Rows are points. Each copy is the shape, with its points in the same order, turned, moved and blurred by noise. Say if it was mirrored as well.

Shape:
[[-32  11 -19]
 [-29  41  44]
 [ 59   8  25]
 [-10  -7 -44]
 [  1  13   1]
 [ 55  31  32]
 [ 31   5 -14]
 [-37 -14  21]]
Copy 1 (8 x 3):
[[-41 -33  -9]
 [-48  -5  53]
 [ 33  29  16]
 [-17 -33 -40]
 [-16  -9   4]
 [ 17  44  27]
 [  8   6 -17]
 [-21 -51  28]]
Copy 1 is: only turned
Copy 2 (8 x 3):
[[-31 -37  -7]
 [-58  31  -7]
 [ 38  37  18]
 [  0 -56   2]
 [-11  -3   1]
 [ 23  48   2]
 [ 23  -7   5]
 [-52 -12  30]]
Copy 2 is: only turned
Copy 3 (8 x 3):
[[-39   5 -19]
 [-14  53  18]
 [ 57  -6   1]
 [-27 -28 -40]
 [ -1   8 -11]
 [ 63  19  -8]
 [ 23 -15 -26]
 [-35   0  29]]
Copy 3 is: only turned
Copy 4 (8 x 3):
[[-20  20   4]
 [ -3  -1  60]
 [ 78 -29  10]
 [-10  28 -29]
 [ 20   4  13]
 [ 71 -19  33]
 [ 37  -2 -17]
 [-25 -23  20]]
Copy 4 is: only turned

Shape:
[[-27 -57 -28 -29 -51 -63]
 [-18 -14   0  43   3 -23]
 [-19 -23 -45 -23 -44 -71]
 [-59 -31 -27   2  -2  11]
 [ -2  25  51   1   4  32]
 [ 10  13  41 -15  38  -2]
 [  2   3  11  26  -2  51]
 [  3 -16 -33  33   8   2]
 [  4  49  17 -14  19   0]
 [ 10  -6  23 -19  25  40]]
Copy 1:
[[-11  -6 -23  10 -90  60]
 [-46  -3   0  -2 -20 -15]
 [ -8  24  -9  -1 -95  46]
 [-30  20 -41  21  -1  28]
 [  5 -35  37 -15  40   1]
 [  4 -21  17 -58  21  -5]
 [  8 -15   4  20  33 -26]
 [-15  18 -18   7 -26 -34]
 [  6  14  39 -44  16  -9]
 [ 25 -24 -12 -23  36  -5]]
Copy 1 is: only turned
Copy 2:
[[-68  50  -7  31 -77  -7]
 [-12  -7 -22 -15  -7 -30]
 [-61  45 -33  14 -59  20]
 [-55 -23  24 -22 -35  -4]
 [ 54  -7  37 -12  14   5]
 [ 18   7  26   8  37   6]
 [ 22 -51  20  -1  -8   2]
 [-23 -40 -28   4  -7  -2]
 [ 29  16  16 -22  22  35]
 [ 12 -22  41  15  26  15]]
Copy 2 is: mirrored
